Every row gives one point. Each copy is the shape, with its points in the same order, turned, moved and blurred by noise. Is it also mirrored, or only turned?

Shape (8 x 2):
[[ 42  27]
 [-64 -36]
 [  6 -42]
 [ 29 -25]
 [ 19 -17]
 [ -7  26]
 [-37 -20]
 [-54  -8]]
Copy 1 (8 x 2):
[[ 47  -4]
 [-80  -7]
 [-25  33]
 [  4  36]
 [  0  20]
 [  0 -31]
 [-50  -7]
 [-60 -22]]
Copy 1 is: mirrored
Copy 2:
[[ 43  27]
 [-58 -26]
 [  8 -44]
 [ 39 -24]
 [ 23 -17]
 [  4  36]
 [-27 -14]
 [-44  -9]]
Copy 2 is: only turned

Shape (9 x 3):
[[ 12 -28   6]
 [-21  17   5]
 [-56 -38   4]
 [-28 -10 -20]
 [ 58  12 -44]
 [ 58  20  25]
 [-48 -67  35]
 [ -6  17   9]
 [ -3 -55  36]]
Copy 1:
[[  7  -7  21]
 [ 22  -6 -31]
 [-10  46 -18]
 [ 32  26 -11]
 [ 88 -29  35]
 [ 32 -70  17]
 [-46  36   0]
 [ 27 -23 -22]
 [-36   0  22]]
Copy 1 is: mirrored
Copy 2:
[[  2  17 -20]
 [-16  -3  26]
 [-53  46   7]
 [-41   1  -1]
 [ 14 -58 -44]
 [ 57 -21  -4]
 [-32  83  -1]
 [ -4  -6  20]
 [  6  60 -15]]
Copy 2 is: mirrored
Copy 3 (9 x 3):
[[  4  -8 -26]
 [-30  11   9]
 [-13  57 -35]
 [ 10  29   2]
 [ 53 -40  24]
 [-14 -66   6]
 [-34  46 -70]
 [-18   7  10]
 [-28   2 -60]]
Copy 3 is: only turned
Copy 4, 9 rows:
[[ 20   5  -5]
 [-36 -13  -2]
 [  5 -48  38]
 [-20  -5  27]
 [ -8  83  -8]
 [ -1  33 -61]
 [ 42 -66  18]
 [-29  -2 -17]
 [ 40 -28  -8]]
Copy 4 is: mirrored

Shape:
[[ 32  53  23  25 -35  23]
 [ 15  -2  22  -5 -51 -10]
 [-54  10 -49  -3  -7 -31]
 [-42 -25 -46 -20  -4 -12]
 [ 12  31  17  12 -30 -11]
 [-86 -10 -40  -7 -39 -30]
 [-17 -39   1  64  55  15]
 [-50 -22 -18   9 -23 -22]
 [ -7  12  19  -4 -42  30]
 [-21 -35  53  21  64  10]]
Copy 1:
[[ 31  -3  36  29  23 -67]
 [  1  41  15  26 -22 -44]
 [ 13  35  27  -1  -4  59]
 [-19  22  18   7 -23  55]
 [ 28  23  18  17   7 -40]
 [ -2  67  55 -10 -27  59]
 [-57  -9 -16 -47  48   4]
 [-14  53  26 -11 -12  24]
 [ -3   8  47  13 -18 -41]
 [-36 -21 -31 -70  -2 -22]]
Copy 1 is: only turned
Copy 2:
[[ 57 -14 -11 -30 -41 -44]
 [ 24  13  32 -35 -17  -6]
 [-26 -13  10  37 -51  42]
 [-23 -10  20  41  -9  41]
 [ 29  -2  -1 -32 -41 -11]
 [-27 -28  55  34 -54  58]
 [-41 -74 -44 -12  24   2]
 [-28 -27  32   6 -25  35]
 [ 47 -23  27 -10 -14  -6]
 [ -1 -65 -47 -39  39  42]]
Copy 2 is: mirrored
Copy 3:
[[-50 -59   3 -43  12  11]
 [ -7 -26  -1 -16 -11 -33]
 [ 57  15 -30 -28   3  41]
 [ 61  21   0  -4 -10  30]
 [-22 -27 -16 -32   8  -1]
 [ 90  16 -26 -47  -8   7]
 [-13  64  60 -42  38  33]
 [ 51  23  -6 -34   5  -1]
 [  0 -41  20 -42 -20  -1]
 [-39  72  52 -47 -23  21]]
Copy 3 is: only turned
Copy 4 (10 x 6):
[[-22   1  27  58  45 -42]
 [ 26   9  -2  61  27  10]
 [ 38  25 -52 -20   0 -40]
 [ 35   0 -61 -21   5  -4]
 [  8  12  14  47  22 -25]
 [ 72  44 -65 -18  26 -19]
 [-45  23   6 -52  14  27]
 [ 38  38 -38  -7  18   7]
 [ 23  -6   8  32  59 -13]
 [ -3   1  53 -51   3  39]]
Copy 4 is: only turned

Shape (11 x 8):
[[-53 -44 -26 -34 -34   5  26 -10]
 [ -4 -61   5 -65  12  15 -18 -13]
 [ 28  24  43  -4 -20  12  10  71]
 [ 10  -1  -6  -4  22  27  34 -31]
 [ 14 -30   2   5  33 -12 -48  16]
 [-32  13 -26 -21  54  -7  -7 -13]
 [-37 -64 -48  18   5  39 -29 -25]
 [ 33 -14  14  -6 -36 -41 -37 -20]
 [ 30  23 -39 -34  26 -60 -13 -22]
 [ 56  32  -4 -36 -17  -3   1  45]
 [ 38  15  -3 -11  15 -41  42  74]]
Copy 1 (11 x 8):
[[-40  18 -72 -19  33   4  19 -31]
 [-27  24 -15  15  10 -24  68 -58]
 [ 61 -18   2  19  49  46  21   1]
 [-25 -16  10 -42   0  -6  34  10]
 [-13  39  38  39  25 -11  27 -33]
 [-10  47   8 -10   7 -49  -4  -6]
 [-92  51 -11   5  23 -17  42  -2]
 [-16   9   7  35 -22  44  -4 -51]
 [ 18  69  35 -21 -36  -8  -6 -46]
 [ 61  19  14  12 -12  48  32 -10]
 [ 59  38  38 -29  48  49   1 -19]]
Copy 1 is: mirrored
Copy 2 (11 x 8):
[[ 22  13 -21 -20  31 -45  -2  59]
 [ 43  -6 -15  39  50 -43 -29   0]
 [  7   6  -1 -52 -19  25 -33 -62]
 [-31   2  34  11  23 -20 -14  19]
 [ 26  24   5  32  33   0  16 -42]
 [-29  62  -3  41  19 -23  -1   0]
 [ 19   5  15  27  32 -74  64  17]
 [ 43 -16   4  29   0  50   6  12]
 [ 17  69  25  64  -8  37 -33  30]
 [ 35  19  29 -17 -28  17 -58 -23]
 [ 21  70  28 -45  18  42 -55 -25]]
Copy 2 is: only turned
Copy 3 (11 x 8):
[[ 28 -63  23 -17 -18  16  13 -52]
 [ 26 -60  18 -48  30  24  72  -7]
 [-46 -15   5   3  81   8 -21  15]
 [ 42  -9 -24 -26  21 -28  21  -4]
 [-34 -15   2 -66  11  14  48  27]
 [  0 -42 -27 -15 -26 -26  53  24]
 [ 34 -50  -6 -91 -42  28  11   0]
 [-16  34  20 -25  14  51  49 -12]
 [-31  13 -41  -3  -7  -4  89 -18]
 [-42  -7 -40   7  69  24  22 -13]
 [-78 -13 -18  -7  59 -38  13 -29]]
Copy 3 is: mirrored
